Each point is reached from the start by the listed moves, each made once or not at all, plus a little noise. Say if it took an odd or an even number of moves. Then give how often each move was made.
In the rows, 128 means zero.

Moves:
(1): [182 122 104]
(2): [129 160 155]
Start: [126 110 127]
Points:
[181 134 131] -> even (1, 1)
[128 109 130] -> even (0, 0)
[180 105 103] -> odd (1, 0)

Moves:
(1): [177 149 141 109 138 117 109 105 122]
(2): [104 152 146 145 105 111 123 128 157]
(3): [117 126 161 151 134 135 128 121 133]
(4): [124 123 108 149 151 123 139 131 141]
(5): [104 111 119  99 162 131 114 153 116]
(6): [127 147 144 129 153 170 124 126 126]
Start: [104 125 152 135 144 107 129 132 129]
Points:
[118 181 212 179 188 123 110 102 169] -> odd (1, 1, 1, 1, 0, 1)
[128 189 198 134 157 121 105 106 151] -> odd (1, 1, 0, 0, 0, 1)
[150 157 161 137 202 133 117 111 133] -> odd (1, 0, 0, 1, 0, 1)
[ 77 123 160 110 201 156 113 154 113] -> even (0, 0, 0, 0, 1, 1)

Moves:
(1): [135 148 132 137 103 118 101 124 132 107 117 135]
(2): [124 146 140 117 107 130 141 112 124 130 143 107]
(3): [141 119 182  92 143 157 121 124 157 104 121 122]
(4): [147 142 148 166 130 147 138 125 142 118 129 107]
(5): [143 124 142 122 155  87 124 144 154 162 172 152]
(6): [159 131 113 119 122 143 152 135 120 142 119 154]
(7): [136 123 157 123  94 125 142 177 115 130 138 113]
(8): [112 132 146 136 145 151 119 148 108 149 126 139]
(9): [121 139 120 126 122 136 126 144 154 138 149 161]
Start: [113 152 115 152 105 149 112 141 124 112 139 138]
Points:
[119 157 163 114 111 188 102 153 179 100 154 166] -> even (0, 0, 1, 0, 0, 0, 0, 0, 1)
[203 175 222 140  82 161 122 201 177 106 167 151] -> even (1, 0, 1, 1, 1, 1, 1, 0, 0)
[149 206 134 197  89 207 106 180 141 126 139 193] -> odd (1, 0, 0, 1, 0, 1, 0, 1, 1)

Moves:
(1): [153 136 119 125 120 130 126 140 142 130 133 120 126 139]
(2): [132 140 123 151 150 122 137 114 136 123 137 131 123 123]
(3): [112 158 138 114 107 142 123 135 139 117 118 134 132 127]
(4): [147 120 149 145 148 145 126 119 129 140 116 135 119 114]
(5): [128 121 150 122 172 133 139 131 138 105 128 140 140 149]
(6): [134 128 112 125 125 179 151 150 127  69 147 103 137 138]
(7): [130 133 118 135 120 137 160 113 142 143 124 138 124 135]
(8): [113 118 108 145 125 121 148 157 126 142 156 113 144  99]
(9): [120 123 127 126 133 145 120 126 160 114 138 157 141 139]
(10): [123 143 111 114 126 143 119 123 132 151 134 121 127 137]
(11): [138 122 143 120 114 136 132 123 122 122 159  78 116 133]
(12): [133 130 134 124 134 128 138 136 127 126 148 148 112 127]
Start: [128 129 118 106 116 136 136 114 135 140 118 168 147 130]
Points:
[188 135 140  86 160 235 171 140 156  89 187 115 129 172] -> odd (1, 0, 0, 1, 1, 1, 0, 0, 0, 1, 1, 1)
[126 121  86 122 134 228 161 150 171 115 167 156 175 116] -> odd (0, 0, 0, 1, 0, 1, 0, 1, 1, 1, 0, 0)
[147 166 131 119 159 208 197 124 219 146 202 173 145 142] -> odd (1, 1, 1, 1, 1, 0, 1, 1, 1, 1, 1, 1)
[154 118 114 152 140 199 189 137 135  96 193  86 146  98] -> odd (0, 1, 0, 1, 0, 1, 0, 1, 0, 0, 1, 0)
[132 111 118 142 134 147 154 133 132 165 133 158 154  88] -> even (0, 0, 0, 1, 0, 0, 0, 1, 0, 0, 0, 0)
[183 142 110 140 148 200 164 127 155  91 137 143 138 133] -> even (1, 1, 0, 1, 0, 1, 0, 0, 0, 0, 0, 0)
[131 125 120  73 147 232 158 125 172  61 185 128 170 186] -> odd (0, 0, 0, 0, 1, 1, 0, 0, 1, 1, 1, 0)
[141 126 115  86 145 175 162 154 186 133 219 149 157 156] -> odd (1, 0, 0, 0, 1, 0, 0, 1, 1, 1, 1, 1)
